Each row is a point. Each copy is the shape, with its points in the same order, turned, moved and blurred by noise. Say if it was mirrored as well.

Shape:
[[ 0.47  0.52  0.59]
 [-0.95  0.12  0.14]
 [-0.71  0.37 -0.14]
 [ 0.34 -0.41 -0.31]
 [ 0.39  0.52  0.00]
 [ 0.24 -0.26 -0.38]
 [ 0.45 -0.02  0.13]
 [ 0.49  0.41 -0.39]
 [-0.17  0.24  0.29]]
Copy 1, 9 rows:
[[-0.12  0.67  0.63]
 [ 0.51 -0.73  0.47]
 [ 0.72 -0.35  0.30]
 [-0.12  0.13 -0.56]
 [ 0.26  0.66  0.20]
 [ 0.13  0.14 -0.49]
 [-0.15  0.40 -0.05]
 [ 0.40  0.72 -0.18]
 [ 0.19  0.02  0.42]]
Copy 1 is: mirrored
Copy 2:
[[-0.94 -0.15 -0.38]
 [ 0.22 -0.83  0.20]
 [ 0.21 -0.71 -0.31]
 [ 0.06  0.61 -0.12]
 [-0.53 -0.09 -0.71]
 [ 0.11  0.45 -0.38]
 [-0.50  0.34 -0.34]
 [-0.21  0.23 -0.83]
 [-0.34 -0.34 -0.11]]
Copy 2 is: only turned
Copy 3 (9 x 3):
[[ 0.94  0.08  0.19]
 [-0.43  0.71  0.32]
 [-0.41  0.28  0.48]
 [-0.02 -0.31 -0.63]
 [ 0.50 -0.33  0.16]
 [-0.12 -0.30 -0.48]
 [ 0.49 -0.03 -0.32]
 [ 0.29 -0.65  0.02]
 [ 0.22  0.28  0.10]]
Copy 3 is: mirrored

Shape, 7 rows:
[[ 0.85 -0.33  0.35 -0.09]
 [ 0.08  0.02 -0.18  1.11]
 [-0.11  0.40 -0.60  0.30]
 [-0.07  0.40 -0.47 -0.21]
 [-0.27 -0.12 -0.66  0.31]
 [ 0.29 -0.33  0.69 -0.16]
 [ 0.08 -0.42  0.16 -0.25]]
Copy 1, 7 rows:
[[ 0.76  0.67  0.41 -0.43]
 [ 0.63 -0.55  0.19  0.49]
 [ 0.09 -0.57 -0.23 -0.23]
 [-0.12 -0.19 -0.28 -0.55]
 [-0.06 -0.64  0.29 -0.23]
 [ 0.25  0.89  0.42 -0.09]
 [ 0.01  0.44  0.52 -0.36]]
Copy 1 is: only turned
Copy 2 (7 x 4):
[[-0.12 -0.33 -0.48  0.76]
 [ 0.06 -0.61  0.89 -0.08]
 [ 0.37  0.29  0.62 -0.03]
 [ 0.38  0.57  0.20 -0.04]
 [-0.11  0.33  0.73 -0.09]
 [-0.33 -0.28 -0.67  0.11]
 [-0.40  0.17 -0.36  0.16]]
Copy 2 is: only turned
Copy 3:
[[ 0.02 -0.19 -0.06  1.07]
 [-0.68  0.73 -0.01  0.04]
 [ 0.16  0.44  0.00 -0.34]
 [ 0.53  0.08  0.12 -0.21]
 [-0.15  0.07 -0.17 -0.45]
 [-0.15 -0.41  0.51  0.86]
 [-0.06 -0.54  0.19  0.38]]
Copy 3 is: only turned
Copy 4 (7 x 4):
[[-0.85  0.19 -0.60  0.29]
 [ 0.21 -0.70 -0.19  0.61]
 [-0.10 -0.54  0.60  0.01]
 [-0.30 -0.10  0.52 -0.28]
 [ 0.10 -0.69  0.30 -0.36]
 [-0.20  0.61 -0.57 -0.05]
 [-0.28  0.24 -0.36 -0.34]]
Copy 4 is: only turned

Shape, 9 rows:
[[-0.27 -0.39 -0.15 -0.23  0.23 -0.55]
 [-0.31 -0.61 -0.24  0.48  0.31 -0.17]
 [ 0.91 -0.18 -0.46  0.05  0.21 -0.28]
 [-0.07  1.30 -0.25 -0.07  0.14  0.42]
 [-0.13  1.16 -0.19  0.02 -0.04 -0.36]
 [-0.33 -0.68 -0.43 -0.21  0.36 -0.28]
 [-0.13 -0.30 -0.35  0.19 -0.53  0.41]
 [-0.20 -0.57  0.46 -0.09  0.25  0.13]
 [-0.32 -0.40  0.44 -0.07  0.27 -0.27]]
Copy 1, 9 rows:
[[-0.10 -0.22  0.10 -0.37  0.75  0.19]
 [-0.31  0.23 -0.17 -0.39  0.28  0.62]
 [ 0.04 -0.15  0.62  0.63  0.19  0.40]
 [ 0.63 -0.77 -0.56  0.28 -0.63 -0.42]
 [ 1.02 -0.45 -0.35  0.08 -0.04 -0.36]
 [-0.40 -0.31  0.13 -0.44  0.51  0.54]
 [-0.19  0.03  0.31 -0.56 -0.60  0.13]
 [-0.69  0.09 -0.10 -0.23  0.30 -0.28]
 [-0.37  0.15 -0.13 -0.32  0.63 -0.21]]
Copy 1 is: mirrored
Copy 2 (9 x 6):
[[ 0.37 -0.07  0.13 -0.63 -0.18 -0.45]
 [ 0.89 -0.20 -0.29 -0.25 -0.09 -0.17]
 [ 0.55  0.60  0.42  0.32 -0.58 -0.14]
 [-0.93  0.25 -0.31  0.76  0.19 -0.49]
 [-0.57  0.08  0.15  0.55  0.38 -0.94]
 [ 0.55  0.14 -0.25 -0.74 -0.38 -0.35]
 [ 0.43  0.63 -0.37 -0.11  0.53  0.04]
 [ 0.19 -0.13  0.02 -0.56 -0.06  0.41]
 [ 0.17 -0.36  0.15 -0.56 -0.03  0.10]]
Copy 2 is: mirrored
Copy 3, 9 rows:
[[ 0.00 -0.56 -0.48 -0.52  0.10 -0.32]
 [-0.33 -0.08 -0.22 -0.12  0.65 -0.52]
 [ 0.37  0.15 -0.80  0.27 -0.19 -0.89]
 [-0.12  0.78 -0.66  0.28 -0.60  0.78]
 [-0.60  0.30 -0.85  0.08 -0.76  0.35]
 [ 0.08 -0.46 -0.56 -0.40  0.60 -0.20]
 [-0.30 -0.38 -0.09  0.61  0.27  0.05]
 [ 0.26 -0.33  0.26 -0.32  0.02 -0.12]
 [ 0.04 -0.41  0.04 -0.60  0.00 -0.17]]
Copy 3 is: only turned
